Each row is a point. Examples show where two turns around zero, p and q, send a point. Where does a point land after both, in the order given? Backwards means that the second turn is done in reverse. Each puzzle has new turns, and all numbers are rounded.
In the rows, 128 means zero.

Turn p:
[109 152 137] -> [102 134 111]
[124 161 140] -> [112 143 100]
[114 133 102] -> [121 100 120]
[103 136 137] -> [100 129 127]
[144 115 117] -> [149 121 135]
[174  72 135] -> [183 141 174]
Turn q:
[ 97  97 171] -> [125 153 184]
[135 160 107] -> [148 114  97]
[137 126 100] -> [118 131 101]
[143 129 134] -> [121 113 130]
Where do these land?
q, then p: [146 126 148] -> [121 136 153]
p, then q backwards: [112 131 122] -> [144 122 129]
q, then p: [162  93 169] -> [ 84 148 170]
p, then q: [132 111 116] -> [113 120 141]
p, then q backwards: [128 161  96] -> [156 152 100]
p, then q: [ 89 146 115] -> [128 173 131]

Turn p:
[113 142  95 142 114  90] -> [131 113 130 177 153 134]
[118 144 103 124 156 152] -> [114 141  94 132 119 154]
[115  65 128 126 114 122] -> [141  80 159 119 100 138]
[184 138 169 107 135 113] -> [ 93 149 152  96 144  82]
[109 129 144 194 123 122] -> [173 142 154 128 160 162]
[127 120 169 111 135 137] -> [130 148 145 105 102 112]
[122 141 111 108 135 141] -> [117 131 101 137 115 128]
[136 147 105 111 113 149] -> [125 121  87 130 131 114]
Turn q:
[122  88 157 122 134 101] -> [ 95 142 129 144  89 143]
[114 119 111 113 115 147] -> [150 109 117 116 115 136]
[153 143 123 102 105 137] -> [127  90 134 128 150 142]
[155 155 124 186 176 166] -> [146 149 157 130 154  49]
[124 112 112 111  93  94] -> [105 115  91 120 125 161]
[129 151 122 136 167 134] -> [150 147 136 151 145 106]
[ 99 127 147 125 106 116] -> [123 144 131 109 117 161]
Where do these land?
q, then p: [120  84  99 107 151  83] -> [160  94  95 151 163 157]
p, then q: [114 112 156 138 108 127] -> [ 98 111 148 138 135 132]
q, then p: [ 89  80  93 127 163 110] -> [143  92  92 154 183 117]
q, then p: [172 159 164 145 101 161] -> [117 156 179 117  77 122]
q, then p: [141 138 121 119 145 148] -> [119 125 153 116 142 133]
q, then p: [143 163 152 146 136 133] -> [117 170 150 127 120 129]
p, then q: [118 137 127  92 127 136] -> [119 131 102 106 140 140]
p, then q: [150 142 107 133 119 148] -> [147 124 101 149 124 119]
q, then p: [105 136 134 144 102 106] -> [121 143  93 137 107 121]

Turn p:
[138 149  46  78 128 148 135 151 123] -> [181 128  85 123 142 175 143  78  99]
[101 101 156 113  90 118 118 115  84] -> [149 144 146  98 129  97 143 136 183]
[119 137 123 149 128  92 142 102 131] -> [ 90 119 130 121 118 113 151 111 128]
[146 134 146 147 116 142 143 140 156] -> [129  99 136 155 124 114 112 141 113]
[138 147  99 132 135 132  91 177 151] -> [137 127 114 175 119 181 116 117 132]
[153 144 156 144 142 112 120 116 119] -> [ 99 121 156 114 111 132 105 130 128]
[120 101 139 152 140 124 140 157 108] -> [119 127  94 124 115 117 110 153 152]
[125  86 148 140 118 137 114  96 111] -> [131 142 147 105 116 111 148 172 140]
[109 143 149 149 140 143 137 115 131] -> [112 147 135 139 121  98 115 130 114]
[130 139 118  76 142 131 138 111 166] -> [132 127 138 128 184 142 139 112  94]
Turn q:
[130 126 125 154 154 123 139 103 128] -> [102 115 128 117 123 128 119 139  97]
[132 116 120 185 145 158 139 100 146] -> [101 119 155 137 131 122 133 128  63]
[132 149 142 122  83 104 131  99 128] -> [159 157 121 107 116 132 142 166 126]
[105 129 119 105 125 152 138 130  70] -> [105 160 115 160 118 167 112 125 152]
[148 142 117 116 150 149 136 155 113] -> [100 138 123 130 119 120 131  91 147]
[137 123 112 126 110 124 132 100 135] -> [145 145 115 120 132 130 125 133 102]
[118 119 128 114 125 156 147 120 130] -> [124 133 117 147 134 150 147 118 118]
[119 140 119 129  72  46 140 201 142] -> [157 145 122 114 183  62 128 175 198]
[105 147 131 103 155 134 122 141 133] -> [122 102 107 147 107 127 133 119 150]
[146 113 164 149 136 154 108 107 134] -> [131 112 170 114 113 152 139 117 103]
[128 109 122 115 152  99 147 147 138] -> [116 103 105 113 159 120 121 124 143]
[136 124 136 117 128 137  56 132 138] -> [174 108 157 130  98 126 105 101 137]
Where do these land?
q, then p: [124 114 128 141 120 113  96 161  99] -> [106 133 163 159 138 145 117 148 135]
q, then p: [146 104 100 144 132 142 122 119  96] -> [126 172 158 126 113 131 121 117 132]
q, then p: [136 109 145 105 132 114 153 134  96] -> [142 154 121 150 156 134 127 126  97]
p, then q: [142 144 166 137 130 137  31 130 113] -> [154 121 189 141  88 119 200 128 142]
p, then q: [114 156 129 133 121 165 114 130 145] -> [114 145 160 108 106 118 124 146 122]
p, then q: [144 108 109 144 116 107 130 112 159] -> [104 132 129 144 170 146 137 134 129]
p, then q: [113 147 120  89 140 117 149 129 123] -> [119 113  99 119 101 141 110 121 107]
q, then p: [148  91 111 142 151 133 151 117 190] -> [110 150 100  54 130 131 133 139 131]
q, then p: [149 138 121 148 137 154 143 118 129] -> [127 143 131 110 125  99 130 106 140]
q, then p: [ 89 137 169  71 112 126 143 116 140] -> [162  88  88 148 125 126 129 146  82]
q, then p backwards: [146 130 102 152 115 113 152 147 121] -> [ 94 124 155 119 150 130 142 110 127]
q, then p: [ 84 157 137 132 131 115 152 123 125] -> [134 114  84 161 120 123 129 126 144]

Turn p:
[138 154  92 174 129 113 176  93 118 102 121 113] -> [ 80 110 121 107 170 154  91 126 100 105 107 146]
[107 133 164 114 148 128 109 124 143 182 148 139] -> [135 142 116 130 123  81 177 148 121 144 151 120]
[135 154 120 137 139 146  90 133 109 114 118 140] -> [127  98 140 105 120 136 128 126 157 127 158 137]
[147 110 132 118 126 183 135 116 151 150 135 137] -> [155 128 170 156 141 109 131 162 119 119 135 130]
[157 122 152 118 120 118 137  83 123 102 131 108] -> [150 138 119 138 170 137 126  97 121 115 125 162]
[136 141 109 134  99 103 113 142 126 152 121 160] -> [ 93 123 139 140 101 119 118 109 122 157 149 124]
[ 93 120 174 160 126 103 153 162 138 101 129 152] -> [107 126 112 126  83 124 166 107 121  93  79 129]
[106 174 159 128 130 142 129 166 108  99 100 100] -> [158 102  96  81  84 138 120 125 122  97 131 138]
[115 101 100 119 130 133 125 140 153 119  89 107] -> [137 150 134 135 119 172 116 140 125 115 135  90]
[148 119 147 156 142 135 145 100 107 158 135  76] -> [142 120 106 122 185  91 113 124 112 101 130 109]
[ 93 118 122 112 132 128 119 112  92 171 159 161] -> [123 101 124 135 139 104 164 141 128 190 121 112]
[141 119 105 110 138  90 136 177 142 101 107 144] -> [113 171 145 108  87 154 109 107 144 136 108 118]
[148  99  89  86 105 142  96 115 154 113 171 128] -> [144 153 142 183 141 146 109 151 172 163 135 149]
Turn q:
[133 110 121 142 148 118 175 116 127 102 138 110] -> [138 141 106 117 116 145 125 102 127 137 168  99]
[141 140 120 110 137 103  91 119 141  91 138 153] -> [150 138 115 170  89 123 123 150 122 138 113 142]
[120 109 157  86 100  94 132 128 150  97 147 132] -> [ 94 137 109 169  85 125 115 106 146 108 136 144]
[126 115 154  78 116 148 125 103 137  83 125 152] -> [117 139 109 155  98 126 140 156 164 107 160 163]
[137 152 120 128 163 149 141 140 121 192 129 121] -> [118 105 172 102 158 102 132 144 110 153 136  99]
[111 136 129 172 153 127 125 133 138 197 122 126] -> [111 132 160 105 171 120 151 122  80 141 106 104]
[159 107 125 118 105 124 132 112 126 118 134  76] -> [148 109 124 128 110 124 132  97 161  94 131 100]
[106 116 130  96 139 131  95 139 136  81 128 121] -> [126 101  84 167 113 137 135 146 135 125 129 146]
[105 143  89 159 131 149 130 173 133 182 102 142] -> [113 122 127  82 187 107 118 140 106 161  90 126]
[108 137 139  93 114 100 114  97 116  86  94 133] -> [129 152 115 187 128 156 121 146 167 116 127 136]
[114 142 108 178 124 146 145 131  87 175 171 109] -> [134 103 172  71 144 157 141  92 116 163 115 121]
[138 169 111 149 124 129 143 159 121 153 124 139] -> [127 129 150  94 142 125  90 141 114 149 108 120]
[143 129 166 148 115 144 132 115 145  99 129 108] -> [130 133 120 113 104 151 134 133 122  78 139 123]
[143  96 157 102 128 110 102 140 105  91 107 159] -> [149 132 112 179 131 119 108 129 127 104 150 177]
[135 118  94 162 124 147 137 114 136 175 131 139] -> [138 146 144  82 148 103 156 114 123 147 111 120]
Where do these land?
q, then p backwards: [131 119 128 133 155 103 127 133 100 141 159 123] -> [138 120 130 113  96 129 125 115 105 142 103 150]
p, then q: [143 150  69 133 109 123 123 131 132 153 117 118] -> [116  81 141 139 130 137 156 121 109 137  95 150]
q, then p backwards: [134 138 136 122 138 114 155 110 133  86 153 139] -> [119 141 116 104 107 116 102 155 153 128 107 125]
q, then p: [155 122 142  80 120 143 141 141 179 133 147 103] -> [115 147  76 170 111 163 122 112 134 136 103 122]
p, then q backwards: [170 105 130 143 137 126 141  97 125 177 103 113] -> [148 110 144 143 159 104 151 138 121 177  94 124]
p, then q: [123 138 146 143 163 175 153 149 138 120 118 147] -> [113 124 106 149 124 127  82 126 140  95 158 148]
p, then q backwards: [119 117 123 109 121 126 148 122  80 130 107 142] -> [122 136 100 158 142 118 121 142 109 145 155 110]
q, then p backwards: [ 77 125 141 137  97 129 133 101 124 140 178 120] -> [113 127 124 135 133  90 118 124 127  87 112 188]
p, then q: [148  66 121 118 106 127 106 132 148 121 105  98] -> [162 119 135  98 102 156 147 149 107  96 112  96]
p, then q: [141 140 139 110  91 112  87 154 106  93 155 102] -> [150 165 121 114 100  87 159 131 134 130  81 132]
q, then p: [130 101 152 131 150 150 123 135 140  94 111 212] -> [ 76 101 150 100  92 105 119 125 150 179 107 157]
q, then p: [112 168  78 117 115 112 104 130 147 136  86 132] -> [116 151 130  94  99 136 113 130 116 102 170  82]
p, then q: [ 83 152 156 165 165 166 119 111 123 148 133 115] -> [124 109  77 134 120 114  92  89 136 154 169 122]
q, then p backwards: [126 150 132 151 124  85 134 144 116 121 119 129] -> [144 110 102 117 106 117 156 130 129 119 111 111]

Turn p:
[144 159 131 102 125 129 101 121 129 163 139 105 172 127] -> [121 110 124 136 103 111 132  72 133 158 123 127 143 157]
[110 151 132 127 122 134 127 108 132 117 143 109  97 144] -> [130 105 136 119 122 121 139 156 128 127 145 110 111 155]
[104  74 120 135 159 157 117 191 128 115 118 136 100 121] -> [113 171 136 128 121 161 138 162 121  97 111 194 110 117]
[ 92 152 118 107 118 161 123 100  86 165 139 161 161 141] -> [104 108 109 165 123 111 176  88 150 102 106  96 109 133]
[124 145 129 127  89 123 125 117 138  82 152 108 156  99] -> [160 146 127 128 130 131 111 110 141 112 169 103 149 169]
[104 150 110 162 116 123 125 170 119 135 133 132 126 128] -> [125 142 162 129  97 151 128 118 107 102 126 112 112 119]
[118 116 120 105 142 143 140 131 129 152  89 128 139 105] -> [ 99 142 141 126 151 131 153 111 151 140 117 148 140 115]
[162 126 158  84 109 141 164  97 138 127 148 152 108 126] -> [134  79  91 125 171 137 127 146 137 127 114 117 168 144]
[191 122 115 135 101 135 146 128 113 127 136 132  88 134] -> [156 108 109  76 126 136 111 148 128 119  90 113 146 116]
[150 124 134 167 140 145  95 116 150 112 101 103 135 167] -> [121 130 135 110 115  87  74 135 139 139 129 148  90 132]
[128 127 135  86 114 103 179 196 117 109  95 129 121 145] -> [159 123 196 145 153 139 139 144 113 109  97 153 177 114]
[101 135 131 141 177 128 120 106 128 129 158 137 171 109] -> [116 141  97 154 140 122 144  89 103 134 165 133  96 133]
[149 168  99 150 139  58  91  94 175 121 127 149 123 147] -> [149  85 128 129  90 121  91 122 130 168 192 111 115  77]
[132  60 111 139 156 148 124 108 120 134 141 100 117 141] -> [140 162  91 115 137 126 137 154 139 156 100 154  84 135]
[131 107 130 144 112 124 159 144 153 138 125 106 124 121] -> [130 147 148 118 148 159 107 137 125 148 113 122 129 136]
[124 124 136 147 145 128 133 156 115 107  89 105 105 121] -> [119 157 164 102 133 111 128 153 111 117 129 148 130 118]
[112 136 168 116 113  94 106  95 105 144 145 184 134  98] -> [101 122  80 175 117 121 142 129 118 121 151  87 170 109]
Turn q:
[104 161 145 156 104 127 140 101 153 164 111 121 128 153] -> [146 136 175 136 132 137 116 129  98 162  92 115 145 109]
[124 136 141 125 166 127 142 131 103 133 109 118 128 132] -> [113 113 145 136  96 106 116 127 138 119 132 108 124 127]
[143 149 138 129 136 181 103 125 138  91 131 109 154 125] -> [106 128 111 115 152  94 157 123 156 130  86 117 145 144]
[149 162 119 138 128 138 145 107 147 110 136 118 128  83] -> [127 109 126 115 134 135 148 104 168 147 105 147 131  96]
[141 146 158 146 121 101 121 125 122 120 146 150 157  64] -> [115  83 123 133 166 167 121 129 172 151 132 121 105 123]
[162  93 114 145 132  97 131 134 105 151 137 117 108 164] -> [144 122 134 148  95 122 153 159  97 134 170 147 119 142]
[127  62  80 138 125 117 130 129  99 142 134 142 116 132] -> [112 142 116 144 107 151 140 148  93  93 160 170 103 133]
[126  44 101 121 100 114 162 159  96 102  93 116 124 172] -> [113 169  90 195 113 101 131 129  74  98 183 144 125 119]
[105 150 161 134 149 141 138 119 167  95 170 128 123 115] -> [117 161 138 100 138 129 115 110 182 169 116 126 132 138]
[119 144 156 130 111 169 125 155 112 126 166 114 111  96] -> [135 138 162 121 172 117 149 101 167 111 131 125 110 147]
[140 165 146 140 133 125  96 126 141 117 148 161 152 116] -> [123  97 116 101 154 144 121 127 143 160 106 117 124 156]
[130 127 152  81 125 133 109  82 145 142 103 124 119 146] -> [167 147 113 118 114 118 114 164 127 120  92  95 127 108]
[118 188 129  96 118 117 120 127 139 122 148 112 129 134] -> [151 116 138  80 153 102 109 120 136 144 127 120 146 111]
[145  54  92 126 131  97 135 180 139 162  95 130 125 132] -> [131 133 104 168  92 172 144 134  91  86 185 131 160 137]
[ 94 157 127 127 137 127  86 105 138 112  99 113 114 129] -> [137 122 133 122 131 109  84 142 139 119  82 143 156 132]
[102 151 125 122 134 138 143 114 132 151 151 127 164 124] -> [ 99 131 156  92 141 139 126 130 123 135 121 109 127 106]
[148  87  93 124 127 126 150 155 102 136  99 176  95 158] -> [140 131  98 153  83 135 132 100  73 101 154 140  99 148]
Where do these land?
q, then p backwards: [ 90 100 139 115 144 128 146 120 158 148 135 133 107 159] -> [119 109 125 168 104 105 109 157 124 120 127 100 130 103]
p, then q: [156 109 123 117 165  92 114 108  91  94 123 120 106 129] -> [135  78 109 111 127 154 138 112 123 128 182 130 115 110]
q, then p backwards: [104 147 128  98 121 135 129 145  92  90  98 158 153 156] -> [156 149 172 174 138 145 127  98 115 129 135 142 160 139]
q, then p backwards: [127 103 116 162 140 112 168  96 125 127 135 124 156 120] -> [ 98 114 128 135 155 112 106 137 149 169 108 144 109 124]
q, then p: [150 102 131 114 135 149 108 164 136 161  90 116 148 156] -> [180 159 158 124 143 100 118 112 117 117 110 116 113 152]
q, then p backwards: [127 169 110  93  86 149 154  86  91 166 130 135 146  92] -> [142 149  78 166 158 135 183 132 108 137 104 168 111 157]
q, then p: [121 136 124 110 154 136 165 127 158 135 156 145 127 167] -> [126  97 136 131 116 120 161 113 143 143 119  94 155 161]
q, then p: [164 121 160 151 107 170 118 151 151 151 113 101 115 100] -> [129 127 145 104 193 115  80 118 111 140 119 127 104 129]
p, then q backwards: [158 113 108 144  90 107 129 159 138 113 163 161 121 131] -> [119 121 124  97 125  99 117 116 160 159  86 151 105 109]
p, then q: [ 95 162 109 103 108 162  96 108 162 120 101 134 123 104] -> [125 203 126 103 147 146 119 129 139 165 130 127 144 128]
p, then q: [148 131 160 162 101 119 118 125 155 127 158 130 157  92] -> [114 118 141  92 154  97 139 170 109 115 100 149 139 139]
p, then q: [ 98 168 150 156 104 101 124 162 149 117  93 104 124 159] -> [148 133 154 162 174 113 111 158 154 147 139  98 121 168]
q, then p: [113 135 123 162 160  95 113 123  97 122 127 142 102 128] -> [114 125 109 163  93 136 102 163 139 114 110 128 127 118]
p, then q: [129 111 122 128 155 106 149 149 113 144 151 124 114 101] -> [113 106 144 121 121 115 146 100 120 106 124 114  97 110]
p, then q: [140 112 117 105 151 160  89  98 103 104 148  93 122 125] -> [157 131  99  98 107 134 121 108  80 151 160 141 130 111]

Turn p:
[102 120 180 130 143 119 109 125 108 142 118 146  31 158] -> [166  89 109 181  91  82 138 157 138 120  88  76 117 146]
[117 148 101 143 121 127 139 112 138 128 163 124 145 141] -> [129 147 145 107 140 107 141  99 123 123 135 133 152 111]
[106 125 113 116  90 120 147 119 120 132 127 126 143 131] -> [124 143 125 152 160 129 136 119 140 117 148 136 143 117]
[ 99 143 122 149 137 115 148 112 107 127 124 155 147 116] -> [132 138 140 117 149 138 152 147 138 119 119 122 172 139]
[104 114 136 117 133 115 118 127 106 125 137 117 137 109] -> [120 153 121 136 126 141 141 151 137 130 128 111 126 110]
[141 113 152 129 126 111 110 109 106 143 144 141 141 129] -> [113 140 143 134 114 138 155 133 134  99 121 116 108 138]
[111 133 158 131 143 147 156 103 112 133 125 137 127 140] -> [140 136 151 137 133 101 135 166 124 119 128 131 139 149]
[130 118 109 142 113 119 134 133 132 131 110 122 143 144] -> [129 136 120 131 140 136 115 109 143 117 120 152 135 130]
[178 110 106  94 131 123 124 211 192 133 141 125 134 115] -> [ 81 105  72 120  97 154 100  83  72 158 144 158 111 121]
[142 117 118 140 150 133 116 137 113 134 120 115 143 118] -> [128 143 122 103 114 149 109 137 133 120 124 129 121 130]
[119 115 161 148 132 144 106 135 152 125 128 117 134 133] -> [137 122 127 124 117 120 137 145 117 129 101 155 101 109]
[128 124 125 123 126 109 145 128 105 109 132 114 125 147] -> [112 150 123 137 137 110 120 124 150 135 123 117 131 139]
[137 191 107 109 128 129 138 120 166 139 116 116 144 118] -> [161 131 145 114 148 144 131  92  97 168 156 140 137 140]
[107 127 100  98 131 141 115 135 104 139 128 142 148 133] -> [124 146 131 137 149 149 107 131 105 107 134 103 142 113]
[173 151 156 145  98 146 117 129 122  83 121 130 105 116] -> [118  78 133 101 151 112 133 129 153 146 130 122  80 145]
[152 106 117 124 144 139 112 123 183 107 119 126 137 118] -> [112 104 150 121 101 148 107 116 119 154 122 162 119 107]
[130 122 117 137 129 139 141 119 110 146 124 121  90 109] -> [149 114 116 125 110 119 120 140 151 117 155 113 139 132]
Turn q:
[104 152 155 121 156 118 118 134 105 110 123 119 133 126] -> [123 104 111 128 113 132 138  98 149 139 156 139 137 143]
[128 130 114 121 125 113 105 139 119 121 107 131 123  83] -> [159 144 136 131 123 133 131 110 144 146 147 121 133  95]
[138  69 131 119 140 116 132 141 133 145 195 138 150 149] -> [ 93 128 127  92 151 130  82 156 127 129  94 173 155 119]
[142 142 119 117 144 139 110 128 136 118 137 165 107  64] -> [115 173 149 130 119 138 129  96 138 123 160 130 117  80]
[144 140 123 123 118 129 108 129 151 139 124 106 107 144] -> [135 146 133 146 120 135 154 153 141 118 113 129 133 139]
[121 152 125 160 114 135 157 138 113 149 126 106 110 132] -> [141 129 103 126 108 115 140 146 111 140 129 128  87 146]
[123 146 145 155 111 121 108 123 141  74 137 133 115 126] -> [124 111 143 114 103 179 134 128 144 113 145 106 114 131]
[123 141 122 132 139 143 109 126 145 146 127 180 168 136] -> [111 133 159 157 113 109  80 118 119 110 142 126 144 134]
[136  55 135 117 139 140 144 138 129 142 103 115 126 122] -> [147 135 133 121 199 130 128 130 105 148 118 151 139 128]
[136 149 132 124 122 117 201 136 126 143 109 111 175 136] -> [110 112 122 117 125  79 132 125  95 179 110  93 125 157]
[128 146 162 117 109 129 119 101 118 150 149 138 154 142] -> [102  87 145 146 102 110 129 133 120 120 115 148 133 120]
[131 129 108 115 109 154 119 131 124 115 108 111 116 139] -> [148 136 111 153 133 148 143 125 118 120 110 111 132 128]
[129 131 116 118 114 126 141 130 129 141 103 143 112 150] -> [131 128 120 155 147 112 127 143 133 123 123 105 115 130]
[132 146 121 161 136 118 117 105 112 101 134 110 109 149] -> [144 116 119 106 107 142 141 120 150  96 119 123 106 151]
[106  91 110 120 143 122 132 122 140 128 138 113 116 120] -> [138 140 111  99 155 129 131 141 122 116 138 137 151 119]
Where do these land?
q, then p: [127 108 118 157 134 121  84 147 120 147 118 118 133 143] -> [113  96 138 113 125 138 120 104 108 113 107 137 100 148]
p, then q backwards: [125 128 122 142 140 143 149 150 152 106 109 127 139 130] -> [123  97 139 126 135 123 132 146 116 145 151 118 149 133]
p, then q: [ 91 144 117 144 132 142 138 128 118 102 189 151 141 133] -> [125 106 112 100 124  98 140  98 135 176 151 120 161 119]
q, then p: [130 119 135 126 133 103 126 137 140  99 111 131 109 111] -> [133 135 136 123 104 113 128 133 100 145 150 141 122 122]
q, then p backwards: [129 152 114  68 127 127 149 148 113 133 117 135 140  98] -> [ 97 129 109 102 120  95 135 145 144 104 165 108 104 134]
p, then q: [102 112 123 122 130 105 125  99 114 150 123 114 106 149] -> [138 130 163 113  97 139 140 138 124 137 120 107 112 149]
p, then q: [137 179 158 144 137 129 102 141 118 145 118 116 120 147] -> [133 138 116 141 155 113 160 120 159 125  88 120 107 142]
p, then q: [120 123 135 154 140 114 111 110 124 150 114 122 151 107] -> [101 142 136 154 131 142 137 118 107 141 120 104 114 132]
p, then q backwards: [126 116 120 133 132 140 100  77 125 141 119 163 131 100] -> [130 124 147 142  96 117  85  97 155 101 125 134 127 125]
p, then q backwards: [133 112 121 157  97 123 139 149 126 143 119 128 140 146] -> [122 117 122 119 161 140 116 115 103 132 143 127 108 149]
p, then q: [136 135 127 150 145 132 141 123 106 121 141 149 126 146] -> [126 102 123 130 136 130 134 128 145 140 125 112 157 143]
p, then q: [141 155 121 144 142 112 121 144 205 151 126 122 133 144] -> [132  99 150 153 147  85 119 109 118 102  96 123  98  90]
q, then p: [136 138 112 142 124 143 142 134 111 140 144 109 115 126] -> [139 110 119 135 144 131 114 111 139 126 140 108 139 142]
p, then q: [117 117 121 137 106 147 129 141 121 144 109 122 125 134] -> [132 152 138 117 128 147 112 111 143 117 124 120 129 125]
p, then q: [139 115 182  92 131 121 132 128 137 126 145 136 111  82] -> [128 130  83 117 135 131 112 177 102 150 129 143  94 123]
p, then q: [146 112 124 111  99 139 140  82 123  60 162 121 123 149] -> [116 104 146  96 129 120 151 165 148 130 197 157 146 129]
p, then q: [142 112 126  54 127 136 148 137 124 117 111 111 134 130] -> [144 130 110 131  85 137 108 148 134 102 147 178 113 139]
